Each row is a point. The points of each table are mixes of a few directions, plus a little noise. How many directions does each table use, and how many do they share? Where both have some left over, give the other angles between the two spaces (their principal angles), to ten degrees, smallest first.
In the rows, zero is written as 128.

First (7 x 2)
[[164 170]
 [158 162]
 [114 112]
 [119 118]
 [ 96  91]
 [168 174]
 [ 77  70]]
Second (4 x 2)
[[101 177]
 [106 167]
 [151  87]
 [154  81]]
Directions: first 1, second 1, shared 0; angles 70

First (6 x 4)
[[127 125 131 128]
 [128 149 112 135]
 [132  64 186 107]
 [129 122 133 126]
 [122 227  42 158]
 [128  85 168 115]]
Second (7 x 4)
[[106 113 159 172]
 [ 86 100 185 211]
 [149 142 100  87]
 [105 110 160 175]
 [159 153  85  61]
 [150 142  98  87]
 [141 140 110 101]]
Directions: first 1, second 1, shared 0; angles 70

First (9 x 9)
[[109 152 100 146 225 100  67 179 198]
 [ 94 162  80 148 160 116  77 204 208]
 [144 107 151 113  65 146 170  89  75]
 [105 161  96 145 115 131 122 151 154]
 [124 193 108 156 138 135 163  59  87]
 [156  75 172 100 120 129 140 109  96]
 [132 155 127 139 118 137 162  76  88]
 [159  56 179  93 129 123 128 125 107]
 [129  91 138 110  83 134 125 163 137]]
Second (10 x 9)
[[146 109 103 165  24 153 122 153  48]
 [121 166 135 123 195 117 147  75 144]
 [125 131 132 119 151 122 130 122 147]
 [144 132 107 164  58 148 134 123  52]
 [115 153 144 107 210 110 138  93 178]
 [116 144 144 104 201 111 133 106 181]
 [115 130 146  99 194 110 126 124 190]
 [131  82 128 119  78 133 103 191 140]
 [123 139 134 120 158 121 133 113 144]
 [146  90 106 160   8 155 112 177  57]]
Directions: first 3, second 2, shared 1; angles 40

First (8 x 12)
[[140 149 175  31  86 173 135 182 152  64 161  69]
 [ 79  37  96 130 126 161  88 100 133 190 127 119]
 [141 174 136 145 119  64 134 138  96  90  98 143]
 [138 166 173 145  83  48 151 144  86  99  85 114]
 [119 172 110 134 168 131 156 129 157  88 126 149]
 [160 125  77 173 168 108  89  99  96 161 132 190]
 [118 114 143  92 124 182 141 141 164 126 154  97]
 [131  87 114 176 155 157 135  91 141 211 140 142]]
Second (11 x 12)
[[133  51 149 197 128 112 210 151 153 123 158 234]
 [123 171 112  97 142 144  91 110 124 134 115  74]
 [108  83 124 176 144 125 171 122 150 143 132 179]
 [127  69 143 173 115 106 173 143 133 126 138 195]
 [ 85 103 111 145 125 108 108 103 116 154  92 112]
 [108 127 114 137 146 136 127 112 139 143 118 123]
 [166 200 122  95 178 193 140 130 173 113 169 112]
 [164 143 160  75  55  83  74 164  60  94 120  90]
 [199 162 178  57  51  95  86 184  65  71 146  99]
 [104 172  95 117 178 170 110  92 157 151 118  84]
 [ 90 128 100 141 153 138 117  95 139 157 104 106]]
Directions: first 5, second 3, shared 2; angles 70

First (10 x 18)
[[110 130 152 140 104 108 177 144 139 171 121 122 141  68 126 111 119 108]
 [ 95 119  98 108 140 151 112 143 107 122 103 118 105 220  85 139  43 194]
 [116 179 156 166  87 143  94 103 158 166 119 100 133  57 114  87  92  97]
 [147 109 160 124 165 131 101 128 107  40 126 130 132 179 145 142 152 105]
 [140 174 116 163 153 154  57  53 121 113 123 142  89 115 100 172 158 131]
 [162 106 102 109 162 130 110 120 114  82 149 152 124 175 152 156 186 134]
 [ 95 102 145 119 104  93 221 179 129 182 117 125 144  90 122 113 102 131]
 [125 152 130 136 111 154  77 120 140 121 123 100 131 147 121  97  78 130]
 [137 140 105 136 129 123 135 104 132 161 138 148 114  91 127 148 167 133]
 [156  69 116  83 127  93 197 188 130 121 163 145 167 141 187 112 182 117]]
Second (11 x 18)
[[101 155 217 200 177 107 120 160  79   7  77 112 169 112 134 115 102  91]
 [ 84 164 108 180 153 120 121 188  88  91  89 112 167 140 120  91  40 183]
 [116 112 217  64 105 176 112 132 109 137 121 110 131 143  87 124 101 154]
 [105 156  84 184 151 106 130 164 111 103 107 124 151 129 138 107  85 152]
 [135 143  61 182 148  91 140 129 139 116 130 141 128 116 159 128 145 108]
 [168  81 132  24  74 165 130  69 174 224 181 141  78 136 113 160 193 121]
 [160 106  66  88  99 131 139  90 170 203 169 145  93 130 137 147 176 125]
 [134 128 142 145 138 117 130 121 129 105 126 131 128 118 138 135 148 101]
 [132 126 139 131 131 125 129 123 129 118 127 129 127 124 131 132 139 115]
 [142 117 116 107 116 132 131 111 145 155 144 134 113 128 130 137 151 122]
 [132 121 126 105 116 139 127 121 134 152 137 129 121 133 121 131 129 137]]
Directions: first 5, second 3, shared 1; angles 30, 90

First (9 x 32)
[[132 172 174 111 167 177 119 151 146 175 121 196 190 114  91 101 104  94
  100 141 112 118 162 119 142 110  97 107 148 151 115 151]
 [125  73 106 152 100 107 157 123 116 116 180 110 105 140 142 151 140 135
  132  95 132 128 142 150 117  95 156  74 168 140 155 110]
 [127 113 125 140 109 103 115 103 137 112 135 106 129 132 135 128 139 126
  139 121 119 123 117 120 117 149 133 162 140 138 128 133]
 [130 166 145 100 112 114 112 123 145 119 142 120 171 153 134 130 130 132
  146 106 109 139 107 118  89 164 124 184 130 129  99 164]
 [149  87 107 128 131 146 116 121 171 135 149 108 109 114 138 159 132 139
  148 110 196 117 142 130 182  64 174 107 149 144 179  65]
 [105 138 115 131 122 114 179 160  57 113 125 133  94 148 137 126 125 144
  109 133  91 153 120 156  83 148 109  77  94  88 102 155]
 [138 111 117 139 137 130  96 103 155 125  94 108 105 103 129 127 134 128
  139 152 161 112 120 109 173 127 138 168 113 132 149  94]
 [107 134 125 152 135 113 142 129  76 117  81 135  96 119 122 100 127 122
  103 171  87 131 117 129 113 173  91 128  90 103 103 152]
 [138 158 139 101 140 148 115 139 150 139 125 137 152 130 125 132 120 132
  136 124 144 132 126 121 136 121 131 145 120 127 123 128]]
Second (8 x 32)
[[126 124 122 140 153 146 130 136 114 138  88 140  97 103 118 116 122 124
  111 164 140 121 135 127 162 119 117 108 101 116 137 108]
 [132 126 119 123 134 136 126 132 131 128 118 121 113 122 132 134 127 137
  133 133 148 129 125 129 145 118 136 126 113 119 136 111]
 [126 128 131 131 128 126 129 127 126 129 129 132 132 128 126 124 128 124
  125 129 120 127 130 128 124 131 124 127 132 131 125 134]
 [122 141 167 116  56  67 131  99 149 107 243 120 237 197 137 135 144 112
  152  35  46 138 122 129   7 177 129 175 229 179  86 219]
 [134 127 116 119 132 135 125 133 135 126 120 116 112 125 136 140 128 141
  137 129 155 131 122 129 145 115 141 130 111 118 138 107]
 [136 125 111 119 141 143 124 136 134 128 107 116  98 117 136 140 126 145
  136 139 167 130 122 129 160 108 143 125  98 111 144  94]
 [134 129 121 117 123 128 125 129 138 123 135 115 125 134 137 141 130 140
  141 117 145 133 121 129 131 121 142 135 124 124 133 118]
 [115 124 138 159 157 142 135 131  97 145  84 164 110  98 103  93 119 101
   89 177 103 114 147 125 150 135  91  98 116 127 125 133]]
Directions: first 5, second 2, shared 2

First (11 x 32)
[[117  46  95 120 181 127 168 150 111 131 165  74 157 146 119 176  91 160
  112 162  64 128 153 144 154  77  90 136 153 118 148 209]
 [109  93 122 134 142 102 116 145 107 104 143  66 118 136 107 145 120 159
  131 117 114 149 157 138 143 101 103 126 148 123 139 141]
 [119 126 128 136 134 135 132 120 117 129 126 155 139 133 126 124 135 120
  133 133 125 123 112 123 141 141 144 148 121 132 142 131]
 [210 131 149 149 190 107  87 185 148 116 130 119 113 124 190 112 105  71
  160 101 196 113  93 112 145 144  95 117 122  67  99 173]
 [ 35 166 149 146  90 138 190  57 146 170  94 185 196 110  17 113 185 182
   73 131   7 138 171  90  48 156 173 134 105 206 153  57]
 [ 92 154 100  82  45 162 148  98 119 170 129 152 112 108 110 127 124 142
   98 165 136 139 121 162  87 113 146 107 133 191 126  67]
 [184 183 149 118  88 142 106  95 178  94 100 152  91 139 187 108 154 102
  158 106 176 101 136 125 145 159 158 118 107  87  92 106]
 [127 103 126 144 160 112 101 159  90 113 142 117 119 136 137 128 116 112
  149 119 158 138 102 129 163 128 118 149 135 115 145 148]
 [ 86  98 124 135 149 107 149 144 119 150 139  79 156 112  65 143 117 171
   93 130  67 153 163 124  85  99  93 110 144 158 140 131]
 [184 160 155 146 156 130 115 137 163 128 110 171 135 124 169 104 136  81
  146 112 159 103 100 100 126 164 137 129 104  92 105 141]
 [147 144 111 100  75 146  95 117 111 103 131 137  71 141 180 123 126 107
  158 132 206 125 104 161 171 128 150 134 132 118 121 105]]
Second (8 x 32)
[[ 89 134 158 103 144 125 112 126 109 171 137 111 150 101 135 107 129 144
  109  97 151 126 122 134 124 132 135 149 127 132 127 131]
 [ 95 110 177 136 203 101  85 147  98 204 102 121 139 132 107 159 173 182
   56 111 167 148 108  93  71 131 105 111 129 133 100 162]
 [129 141  31 169  77 157 202 115  98  84  96 183  83 185 131 110 104  80
  198 153 117 139 141 168 130 114 144 101 135 135 153  67]
 [136 106 137 128 131 127 108 135 123 120 108 133 117 122 109 161 158 141
  103 150 145 156 105 100 121 143 121 124 128 134 106 138]
 [139 131 124 206 122 176 108 154 162  64  94 129 102 148 106 124 133 114
  177 189 117 139 100 179 100  97 121 130 127  58 131 119]
 [159 147  70 106  97  95 201  98 141 122 153 159 134 178 169 116  75  83
  171  95  85  86 204 131 164 113 132  96 144 159 169 109]
 [132 119 210  25  97 106  78 106 179 125 171  90 193  53 160 122 108 117
  113  94 140 116 146 108 203 145 139 184 145 131 130 161]
 [144 135 117 149 152 134 133 144 115 135 162  96 105 104 107 126 145 164
   98 134 102 115 100 111 110 149 125 129  89 142 108 137]]
Directions: first 6, second 6, shared 0; angles 30, 50, 70, 90, 90, 90

First (8 x 32)
[[114  92 112  70  95 167  90 103  84 143 146  80 149 125  98 164  77 157
   85  97 171 116 127 128 111 145  92 181 116  65 154 143]
 [122 106 135 204 170 103 170 113 159  77 126 133 115 130 124 124 180 121
  171 140  64  86 156 139 149 108 141  67 141 195 126 142]
 [151 193 170 147 122 126 163 124 154 130 117 137 139 124 157 110 133 152
  140 144 100 150 179 110 191 134 151  85 153 158  97 115]
 [ 62 151 105 114 123  78  33 172 160  49 219  96 137 143 169 146 149 127
  143 117 127  59 151 128 156 119 118 160 172 116 149 169]
 [127 121 143 149 128 168 199 148 124 188 132 149  89 104 112 107 141  95
  145 126 101 144  32 136  66 138 152  98  84 167 148 107]
 [126 101  93  40  93 162  79 143  74 193 124 125 130 128 109 138  68 114
   76 107 211 170  55 129  54 147 105 214  89  44 149 115]
 [127 191 136 124 127  79  79 147 163  80 139 132 154 144 177 119 136 145
  134 143 132 128 202 113 199 118 134 129 178 124  97 134]
 [188  68 124 174 170 143 212  77 107 160  25 171 113 127  82 111 137 111
  129 148 121 174 123 139  98 115 135  88  90 156 103  97]]
Second (10 x 32)
[[136 150 107 156 142 118 145 134 111 132 113 124 194 140  85 142  92 115
   96 125 117  96 157 140 105 134 114 105 111 144 179  94]
 [ 85  85  93  83  85 171 120  99 152 118 128 126  24  95 238  99 176 158
  227 118 177 138  86 126 122  99 212  95 218 100  22 183]
 [150 162 125 167 155 103 146 143 105 132 117 126 220 149  52 149  82 106
   65 130 101  99 166 139 112 144  85 122  80 151 209  82]
 [103 130  59 138 114 150 152 111 118 124 102 120 151 118 149 129 105 132
  158 112 151  80 143 149  80 112 177  57 178 131 125 121]
 [162 158 163 159 160  93 132 151 111 136 130 131 201 154  46 147  97 106
   53 138  89 128 157 127 140 151  61 162  56 148 205  89]
 [145 110 208  99 131 115  91 140 150 131 164 139  61 130 139 117 175 135
  121 147 114 196  94 100 192 138  92 212  92 114  96 159]
 [112 140  63 148 124 141 157 117 113 126 100 121 176 125 125 134  93 125
  138 113 143  74 152 151  78 119 161  60 161 138 148 106]
 [113 132  81 137 121 140 147 118 119 125 110 122 151 122 135 130 109 127
  144 117 142  92 142 144  93 120 158  80 158 133 132 118]
 [112  95 147  88 105 147 104 118 152 123 146 131  37 110 195 107 178 148
  181 132 149 168  88 112 155 117 157 151 161 105  54 175]
 [158 115 233 103 140 102  86 149 149 133 170 142  69 138 117 122 174 129
   97 154  99 208  98  94 205 145  65 235  65 119 113 153]]
Directions: first 5, second 2, shared 0; angles 70, 80

First (9 x 32)
[[121 150 113 108 156 116 146 135 123 109 114 111 112 100 141 120 112 141
  148 133 125 125 159 122 125 140 117 140 117 137 138 103]
 [120 153 111 105 159 115 148 136 122 107 112 109 110  97 143 120 111 143
  150 134 125 125 163 121 125 142 116 141 116 138 139 100]
 [143  77 161 173  66 155  88 112 140 170 160 166 163 189  99 145 163  98
   84 116 134 134  58 141 135 101 152 101 153 109 106 184]
 [142  84 157 168  73 151  92 114 139 165 156 161 159 182 102 142 159 101
   90 117 133 133  67 139 134 104 150 104 150 112 108 177]
 [119 158 109 101 164 113 152 137 121 103 110 106 107  92 145 119 108 146
  154 135 125 124 169 120 124 144 114 144 113 139 141  95]
 [130 121 132 134 120 132 122 126 130 134 132 133 133 137 124 130 133 124
  122 126 129 129 119 130 129 124 131 124 131 126 125 136]
 [109 193  85  69 208  94 180 148 113  74  87  79  83  49 166 106  84 167
  184 143 120 120 218 111 120 163  97 163  97 153 156  56]
 [119 159 108 100 166 112 153 138 121 102 109 105 107  91 146 118 107 147
  155 135 125 124 171 120 124 145 113 144 113 140 141  94]
 [149  57 175 192  40 166  71 106 144 187 173 181 178 214  87 151 177  85
   66 111 136 137  30 147 137  90 162  90 163 101  97 207]]
Second (11 x 32)
[[125 102 126 108 121 109 148 135 111 151 126 139 163 107 125 108  96 109
  101 133 155 137 146 149 109 149 141 128 118 106 161 137]
 [ 83  96 126 172 130 145  91 140 158  98 152 149 118 112  93 127  85 104
   78  91 143 122 127 179 136 133 147 103 133 107 129 116]
 [188 155 141  98 109 135 152 117 114 160 113 118 131 191 177 156 206 152
  186 165  88 138 102  60 131  85 103 142 143 151  97 150]
 [ 70 164 107 163 180 123  93 120 144  59 129  97  73  53  80 106  80 149
  125  94 144  99 151 162 145 176 131 136 106 149 133  83]
 [175  95 145  94  85 127 161 136 111 189 126 154 179 184 167 142 161 109
  127 158 120 153 114 104 111  94 128 123 143 107 130 166]
 [ 90 132 117 151 151 126 108 129 139  95 134 122 107  86  96 113  90 127
  109 104 144 115 142 160 134 155 137 125 117 128 137 106]
 [118 106 127 128 122 122 131 135 127 136 133 139 145 117 120 118 103 111
  102 123 144 132 137 150 120 138 139 121 125 110 145 131]
 [ 73 153 107 154 174 116 103 123 136  72 128 103  89  50  82 100  72 141
  116  98 153 103 156 167 137 181 135 136 105 140 145  89]
 [146 189 128 138 148 145 114 108 138  98 117  95  74 153 144 153 188 173
  194 135  84 114 106  76 153 105 100 144 136 176  81 115]
 [194  70 162 111  53 158 148 144 132 203 141 181 185 249 184 174 198  95
  121 156  95 165  81  91 119  42 126 103 171  97  99 185]
 [145 146 122  91 136 102 159 121  99 146 109 110 143 107 141 110 128 139
  148 150 138 130 146 111 114 151 123 149 112 137 150 130]]
Directions: first 1, second 3, shared 0; angles 30
